Each row is a point. To make a cloud, some directions were put in groups of two or more. Within a group, all points are equally far from the middle, so they leave a hole (a ring in 2 directions, a hollow ball in 3). The other directions are filled evenly. Then the cloud was stretched, turned, moved and blurred a little. How many holes are there, and how many directions does each take, smallest first?

Cloud, 20 rows:
[[  0  91  -7]
 [-12 -12 -44]
 [ 32  71 -26]
 [ 83  45  18]
 [-18 -20   4]
 [ 29  77 -12]
 [ 40  70 -11]
 [-67  67   0]
 [ 80  39  -1]
 [-14  -4  34]
 [ 26 -11 -41]
 [ 49 -14 -31]
 [ 43  48  52]
 [-12  -2  38]
 [  9  12  57]
 [ 13  28  56]
 [-36  47  24]
 [  2 -33  17]
 [ 77  45   8]
 [-61   4 -41]]
Holes: 1 (2)

Cloud:
[[-45   3  -1  61]
 [-51   7 -36 -29]
 [-23  -3  40  18]
 [-21   4 -16 -33]
 [-25  78 -28 -31]
 [-81  -5 -24  70]
 [-55  16 -35  69]
 [ -4  21 -14 -46]
 [  8 -92 -21  28]
 [ 91  12 -28 -13]
 [-65 -15 -20  69]
 [ 27 -52  37  16]
 [-41  65  -9 -46]
 [ 89  14  -9  -4]
 [-16 -61 -46  -9]
 [ 57  11  11  33]
 [ 12 -17 -31  82]
 [ -9  -7  12 -56]
 [ 87   0  32  61]
 [-77  -3 -61 -55]
 [ 23  66  -3  26]
 [-46  58 -23   1]
 [ -6  40  -2  35]
 [ 91   7  14  33]
 [-22  14 -42   6]
 [-22 -27  -8  26]]
Holes: 0

Cloud:
[[  68  -12   24  -34   29  -29]
 [  23  -45  -29  -34  -55  -37]
 [  -9   15  -12  -45   23  -63]
 [  23  -56   -8  -14  -30  -57]
 [ -17   66  -70   -5   -4   38]
 [ -25   40   -4   20  -22  -13]
 [  -2  -40   -7   18  -16  -92]
 [ -86  -14  -37   14   52   -4]
 [  14    4  -49  -17   65  -83]
 [  54   16  -14    7   65  -86]
 [  39  -35   15  -37  -20   38]
 [ -16   17   10  -30   62   25]
 [   4  -21   61  -17   36   19]
 [ -37   21  -29   36    4  -82]
 [ -29  -49  -89  -25   -2  -55]
 [ -26  -30   25  -43    0  -60]
 [  31  -45  -40  -16  -21    3]
 [  15  -11  -13  -41   45  -74]
 [  -5    2  -63   15   33   16]
 [  68   43  -78  -17    2    8]
 [ -74  -23  -33   -3   45   18]
 [  -7   37   42  -27  -24    0]
 [   8   -5  -81   -4   59  -74]
 [  60  -28   45   15   41  -73]
 [  59  -18  -45  -31  -53   -3]
 [  60   12    0   20   72  -80]
 [ -77  -32  -16  -19   -2   26]
 [ -23  -34  -32  -23   68  -91]
 [  23   87  -45  -35   20   52]
 [ -51   23  -63  -61    5  -16]
 [   6   25 -108  -50    6  -42]
 [  11  -68  -19  -57   15  -23]
 [ -23  -51  -85  -23  -15  -50]
 [ -38   35  -23  -75  -10   21]
 [ -13  -46  -58   28   93  -68]
 [  20   45  -63  -72   -7  -32]
 [  24   62   31   -7   20   19]
 [ -60  -23  -14  -47  -19   53]
 [ -54   13  -24   29   -8  -12]
 [  -3  -30    0   -4  107  -25]
 [ -69    1  -84  -57  -15   -9]
 [  59   43    8  -12   55    5]
 [  -4  -40   73   14   35   -2]
 [  -8  -31  -43  -82  -10  -29]
 [  20   -7  -86    4   45  -39]
 [   4  -43  -47  -17   -6   29]
 [ -40  -13   16  -51  -42   49]
 [ -62    6  -53  -25   34   35]
 [   0  -44  -68  -41   -1   39]
 [  33  -16   50  -26   20   25]
 [ -37  -35  -41  -14   14   42]
 [  22   21  -69    9   61   -6]
 [  22  -58   25    8   14  -10]]
Holes: 2 (2, 3)

Cloud (50 x 6):
[[ 68  35 -61  -1   1  19]
 [-69 -46   2 -39 -10  10]
 [ -9  43 -29 -47 -11  42]
 [ 14  11  28 -83  49   9]
 [ 28  52 -77 -16  21  23]
 [ 83  -6  14  14  70  40]
 [ -9  35 -11   1  16 -68]
 [ 75 -21  36 -11  67  46]
 [-19 -10  19 -77  35 -46]
 [ 90   0  -5  18  69  33]
 [-57 -20  -8 -20  51 -16]
 [-47 -16   1 -68  20  38]
 [ 11  18  31 -53 -42 -42]
 [ 56  -4  44  27  29   1]
 [ 29  15 -50  63  28  47]
 [ 44 -16  48 -20  25  66]
 [-25  36 -57  57  12  25]
 [-43 -18 -75  55  -6 -13]
 [ 27 -21   3 -49  48 -59]
 [-24   6  10 -75  25  43]
 [ 52   9 -53  26  -9  51]
 [  1 -33   1 -44 -43 -40]
 [ 51  30 -26 -24 -30  10]
 [ 40  -4  63 -36 -15 -47]
 [ 71  -4 -72  -1  58  18]
 [ 61  22  38 -73   8  17]
 [ 48 -38   4 -63  14  36]
 [ 90  26 -41  16  46  14]
 [-25  12  -6 -61  11  61]
 [-36 -12 -84  17  58  35]
 [-84  -2 -84 -41 -20  -5]
 [ 50  -3 -77  25  25  68]
 [-53  -9  23 -74   1 -55]
 [-25 -11 -49 -64 -34 -44]
 [ 26 -14  46 -31   6 -71]
 [-45 -32 -85  38  24  -1]
 [ 34  39  51 -56  33   6]
 [-32  34  -2 -25 -25  45]
 [ 50  33  57 -61  10  -4]
 [-56  22  -8 -46 -54 -37]
 [-23  55 -49  32  14  -4]
 [ -2 -24 -75   9 -33 -33]
 [-70   3  16 -61 -35 -45]
 [-38 -12  -6 -82 -27 -49]
 [ 14  35   5  -2  18 -69]
 [ 59  -8 -34 -20  -3  64]
 [-15  25 -75  -4  65  31]
 [-19  41 -73 -18   6  56]
 [ 67   3 -63 -16  63   2]
 [-13 -63  12 -42  -5   2]]
Holes: 3 (2, 2, 2)
